Each row is a point. To make a cloud, some directions were put in groups of two or more. Within a group, all points are equally far from the middle, so they leave a hole (a ring in 2 directions, a hollow ball in 3). The other directions are filled evenly. Then the cloud was stretched, turned, moved and blurred a little. Count the holes, and give their numbers of directions, smallest first.

Cloud (19 x 3)
[[ 35   9  12]
 [ 31  -4   1]
 [  2  20 -18]
 [ -7  -4  -9]
 [ -5  12 -38]
 [ -2 -30 -28]
 [ -2 -18  30]
 [-13   6   9]
 [ 25   3  -9]
 [ 24  -4  30]
 [ 31  -7  14]
 [-19  19  -1]
 [-19  18   0]
 [ 25   5  13]
 [-18 -20 -26]
 [ 13  11 -30]
 [-13 -16 -33]
 [ 20  -5 -31]
 [-36  -3 -60]]
Holes: 0

Cloud (29 x 4)
[[ -6 -32 -19 -14]
 [ 40   5 -13 -26]
 [ -4 -14 -15  -5]
 [ 50 -13  -8  -2]
 [ -7  28 -12 -41]
 [ 32 -16   9  16]
 [ 17 -10 -50   3]
 [ 41 -28  11  22]
 [ 29 -55  -5  -2]
 [ 52 -43  -6   9]
 [ 59 -54 -11 -13]
 [ 25   4 -11 -21]
 [ 10 -50  -5 -10]
 [ 33  35  -3  -8]
 [ 19  22  -3   9]
 [ 56 -16 -11  -4]
 [ -5  -3 -24  -1]
 [ 24   2 -36  -6]
 [ 10   5  22  15]
 [ 45 -17   2   3]
 [ 17 -25   6 -45]
 [ 18  31  17  -6]
 [ 40 -34 -58  -9]
 [ 39 -13 -12   1]
 [ 25 -44 -20   1]
 [ 16   4  -4  17]
 [ 18  15  16  22]
 [ 30 -60  20 -27]
 [-14  -1 -22 -40]]
Holes: 0

Cloud (53 x 6)
[[ -8   2 -23 -26 -22 -51]
 [-34 -11  39  19 -18  10]
 [  4  30  29 -28  -6 -21]
 [  1 -14  58   0   6 -28]
 [ -1  14  23  46  -2  11]
 [ 41   4   0 -13  27  -1]
 [-24 -49 -34 -19  21 -29]
 [  2 -42 -23 -13 -17 -55]
 [-35 -31 -56  12  -8  -6]
 [ 14  28 -10  12  32 -30]
 [  3  21  23  42 -12   0]
 [-44 -33  -4  12 -32  -9]
 [-16   8  46  18  -6  36]
 [ 26 -25  48   2  28 -10]
 [  9 -41 -31  -7  22 -47]
 [-39 -16  34  11  25 -26]
 [  4  -4 -47 -15 -22 -44]
 [-27 -41  27 -12 -23 -33]
 [ 10 -15 -31  46  13   1]
 [ -8  -7  22  44  16  22]
 [  3 -36  18  10  23  38]
 [-12 -48   6 -22 -24  22]
 [-33 -54  -1 -11 -20 -32]
 [ 28  32 -10  13  20  21]
 [ 32  17  25  37   3  20]
 [ 16   2  44 -28 -29 -14]
 [-16 -49   0  11  42 -21]
 [-40  12  31 -18  23   0]
 [ 26 -11  16 -32 -40 -13]
 [ -2 -39  14 -43 -23  -1]
 [ -5 -51  22 -21 -29 -25]
 [-29 -44 -31 -29   1 -39]
 [-34  -3 -19  21  41   8]
 [ 32  31  42   7 -14   3]
 [-33 -18  16  32  33  -3]
 [-22 -28  25 -12 -18 -49]
 [ 16  48  23   4 -16  13]
 [ -5 -11   1   5  28  44]
 [-35 -34 -25 -37  -5 -17]
 [  6 -18 -18 -11  44 -36]
 [-10  14  34  26 -28  24]
 [  6  -3 -39 -27 -20 -39]
 [ 25 -51 -16  -4  -9 -40]
 [ 30 -45   7 -31 -20  -9]
 [-44  31  -5  26   4  -5]
 [  3  -4   5  50  15  15]
 [ 25 -60   6 -20 -12 -16]
 [ -4 -49  22  13  36  -9]
 [ -7  26  -7 -22 -20 -42]
 [-10   4  25   3  21 -52]
 [ 40  -7 -30 -21  -4  -3]
 [ 45  -8 -25 -11 -21  10]
 [ 20  17  31  27  -7 -26]]
Holes: 3 (2, 2, 2)

Cloud (80 x 8)
[[ -4  41  13  34  28  30   7  -1]
 [-15 -24   3   6  31  27  26  21]
 [ 40  31  -7  13  13  -7  43   5]
 [  4  10  16  42  16   0  34   3]
 [  2  18 -36 -15 -29  -3  14  -3]
 [-21  10  11 -14  52   6   4 -29]
 [ 39  26 -25 -21  14  16  24   8]
 [ 10  13  15 -25  34  10 -10  -6]
 [ 27  31  28  24   8  -4  16  -6]
 [ 28  -3 -19  13  -5 -13  -4  19]
 [ 44  17 -19 -27 -28   3  -5  18]
 [ 17 -17 -54 -10 -25  15 -28  60]
 [ 39   1 -17  -3 -13 -12 -14   6]
 [ 20  -2 -37   3 -28 -16  -6   7]
 [ 37  -9 -28  -5 -11  35 -12  17]
 [-10   4  17   9  49   0  24 -45]
 [ 46   7 -30 -36 -21  -3   4  12]
 [-18   6 -16  19  30   6 -18 -13]
 [ -3  40 -28   8  13   7  28   1]
 [-13 -21   2   5 -37   1 -17   5]
 [ -8  -4  -6 -28 -34   7 -25 -16]
 [ 18  10  18  31   7  46   5  39]
 [-30 -29  23  13  26  19 -15  -7]
 [-12  -6  -5  11  -8  18 -21 -13]
 [ 44   0 -12   6  11 -14  31  14]
 [ 28  43   1  17  31   1  31  -6]
 [-25   4   1 -11  43  -5  17  -8]
 [ 36  -4   4  -9  -4  -5  -3  16]
 [-31 -28  -2  15  39  -4 -18 -15]
 [ 41 -13 -48 -37 -23 -12   6  26]
 [ 24   8 -16 -19  42  -4  14   4]
 [ 18   6  11   3  55  24   3  -3]
 [ 43  -4 -26 -16 -18  -3  13  27]
 [ 24  29 -29  14  14   4  30  13]
 [ 28 -16  43 -16  31   2   5 -49]
 [ 29 -14  -1 -28  19   6 -22 -22]
 [ 18  28  -9   4  12  23  16  42]
 [ 25  19 -28   4   8   9 -16 -10]
 [ 36  -7 -15  12 -36   0  -1 -13]
 [ -5 -19  -6  24   9  17   0 -24]
 [ 13 -22 -14 -20   8  27 -23   5]
 [ 35   4  12  22  22   3   3  -4]
 [-12 -33 -12 -21   2  10 -25  16]
 [  3  -6  -2 -16  20  40  11  -8]
 [ -3 -20  -7 -38 -44   7 -26   2]
 [  6 -17  13  19  -9   0 -25 -32]
 [ -7   3   2 -19  29  18  15  -2]
 [-18   6 -11  20  39   7   4 -18]
 [ 30  50  -4  -3  -3  24   2  10]
 [ 27  40  14  30  34  35  20 -12]
 [ 18 -30  -9 -19 -17  49 -35   5]
 [ 36  -3   1  21  -3  26   1  13]
 [ 44 -29 -26 -13  -7  43  -4  -6]
 [-21  -1 -23 -35 -10   6 -18   5]
 [ 34  21  11 -19   0  12  -6   6]
 [ 28   1   2  29  36   6   3  -7]
 [-17  16  -7  33  15  27  39  14]
 [ 44  21  -2 -19   4   4   4  -3]
 [ -7 -26  15   2   4   8  37  12]
 [-25  18 -24 -13 -15  25 -29  -1]
 [ -3 -31  19  -9  -3  14  -6   1]
 [  1  19 -18  25  14  15  -1  11]
 [ -8  20  15  -4  34  -2  -7 -55]
 [  6   2 -16 -45 -25   8   0 -16]
 [-19  -1 -13  35  10  37  25  11]
 [-16  14  -1   3  -1   7 -22 -13]
 [-27  18   8   1  40  22 -20 -36]
 [ -7 -25   4   6 -19  -5   2  -7]
 [-20   6  16 -13  13  46  -9   6]
 [ -2 -24 -32 -35   6   9 -20   9]
 [-14 -49  -1 -11  20  -8 -24  -9]
 [-18  26 -18 -14  21  20  18 -17]
 [ -2  13   6 -30   7  -2   9 -36]
 [ -5  -4 -13 -22  20  19  16  13]
 [ 31 -45  -1 -10  -5   3 -25   6]
 [ -4  13 -12 -15 -30   2   2  -9]
 [  1 -20  10 -15  22  -7  18 -19]
 [-18  53   4  15  27  18  16  -2]
 [  0  -9 -14   5   0  -9  -3 -25]
 [ 25 -11   6  37  11 -10  12  -2]]
Holes: 1 (2)
